Each row of a before or after table is a point. The points were changed in one or more steps. Then noise was added and the rows were shuffled. The steps act on columns, c1 being the first. Name the steps. A step turns or swaps two columns, mirrors them in a line or flattens them onto one, adds a multiple of one to another, or multiplies or shifts one. Angles are multiples of 10 degrees, from the lower column toward the higher: turns from -170 to 170, lines from 10 to 170 but not 90. Use the fewest steps. Two steps may share a column if one is a turn and the other turns, adds or multiplies; they go together, in the order done. Otherwise the lowest column goes first.

Before (8 x 2)
[[-0.07  0.66]
 [ 0.09 -0.39]
 [-0.10  0.29]
 [ 0.91 -0.12]
 [ 0.86 -0.01]
 [ 0.02  0.17]
 [ 0.12 -0.68]
 [ 0.14  0.35]]
After (8 x 2)
[[-0.38 -0.51]
 [ 0.36  0.05]
 [ 0.38  0.17]
 [-0.58  0.46]
 [-0.37  0.54]
 [-0.52  0.40]
 [-0.40 -0.20]
 [-0.60  0.86]]
Steps: shift c1 by -0.50; shift c2 by 0.20

Before (8 x 6)
[[ 0.53  0.25 -0.24  0.71  0.33 -0.36]
 [-0.37 -0.08 -0.09 -0.31  0.82  0.75]
 [ 0.46 -0.19  0.34  0.13  0.09  0.02]
 [ 0.50  0.36 -0.26 -0.27  0.37  0.02]
 [-0.37  0.41  0.38 -0.33 -0.37 -0.51]
 [-0.35 -0.18 -0.62  0.35  0.03  0.88]
 [-0.17 -0.49  0.43 -0.24 -0.52  0.47]
 [-0.43 -0.56 -0.07 -0.03  0.40 -0.47]]
After (8 x 6)
[[-0.35 -0.23 -0.07  0.29 -0.63  0.87]
 [ 0.52  0.25  0.30  0.69 -0.34 -0.35]
 [-0.49 -0.61  0.37  0.05 -0.19 -0.46]
 [-0.46  0.44 -0.33 -0.26  0.47 -0.47]
 [ 0.47 -0.18  0.15  0.14  0.36  0.09]
 [ 0.48  0.32  0.36 -0.26 -0.36 -0.02]
 [-0.33 -0.03  0.77 -0.29 -0.27  0.77]
 [-0.15 -0.47 -0.51 -0.23  0.50  0.46]]
Steps: mirror c3 and c5 in the line at 40 degrees

Before (11 x 12)
[[-0.68 -0.54 -0.15 -0.07  0.14  0.09  0.57  0.60 -0.13 -0.08 -0.21 -0.05]
 [ 0.00  0.06  0.80  0.15  0.42 -0.07  0.50 -0.03 -0.13  0.43  0.51  0.22]
 [ 0.39  0.40 -0.27 -0.57 -0.51 -0.37 -0.20  0.17 -0.26  0.16 -0.52 -0.13]
 [ 0.07  0.16  0.03  0.40 -0.11 -0.57  0.96  0.04  0.00  0.11 -0.24  0.14]
 [-0.71 -0.10  0.77  0.40 -0.04 -0.22  0.23  0.21  0.50 -0.30  0.38 -0.62]
 [-0.68  0.25  0.32 -0.40 -0.38  0.48  0.47  0.62  0.43 -0.31  0.39  0.24]
 [ 0.18 -0.08 -0.19 -0.14  0.32  0.05  0.44  0.22 -0.22 -0.33  0.49  0.22]
 [ 0.68 -0.08  0.17  0.06 -0.72  0.11  0.38  0.39  0.49 -0.24 -0.31  0.15]
 [ 0.04  0.21  0.09  0.26 -0.80 -0.81 -0.39  0.22 -0.36 -0.30 -0.43  0.11]
 [ 0.17 -0.29  0.94 -0.54  0.62 -0.29  0.48 -0.39  0.56 -0.43  0.03  0.27]
 [-0.23 -0.38  0.31 -0.14 -0.24 -0.23  0.54 -0.09  0.00 -0.04  0.35 -0.05]]
After (11 x 12)
[[ 0.04  0.21  0.62  0.25 -0.52 -0.79 -0.63  0.22  0.39  0.10  0.82  0.33]
 [-0.69 -0.54 -0.70 -0.06 -0.43  0.08  0.92  0.60  0.17 -0.01  0.34  0.26]
 [-0.24 -0.38  0.21 -0.13 -0.15 -0.23  0.87 -0.09  0.06  0.03 -0.63 -0.31]
 [ 0.00  0.07  0.34  0.15  0.84 -0.06  0.79 -0.02 -0.14 -0.42 -0.77 -0.72]
 [ 0.38  0.39  0.43 -0.57 -0.33 -0.36 -0.32  0.17  0.29 -0.36  0.83  0.62]
 [-0.67  0.27 -0.03 -0.39 -0.54  0.48  0.76  0.63 -0.10  0.44 -0.56 -0.59]
 [ 0.68 -0.09  1.12  0.07 -0.02  0.12  0.62  0.38 -0.32  0.44  0.63  0.18]
 [ 0.18 -0.09 -0.20 -0.14  0.26  0.04  0.71  0.21  0.40  0.16 -0.73 -0.69]
 [-0.70 -0.11  0.08  0.40  0.00 -0.22  0.38  0.20 -0.39  0.57 -0.95  0.16]
 [ 0.16 -0.30  0.45 -0.54  1.19 -0.31  0.77 -0.38 -0.12  0.58  0.09 -0.27]
 [ 0.07  0.14  0.15  0.40 -0.01 -0.57  1.54  0.04 -0.17 -0.04  0.49  0.11]]
Steps: add 1 times c1 to c3; turn c3 and c5 by 40 degrees; add 0.3 times c4 to c9; turn c9 and c10 by 150 degrees; multiply c7 by 1.6; multiply c11 by 2; turn c11 and c12 by -150 degrees
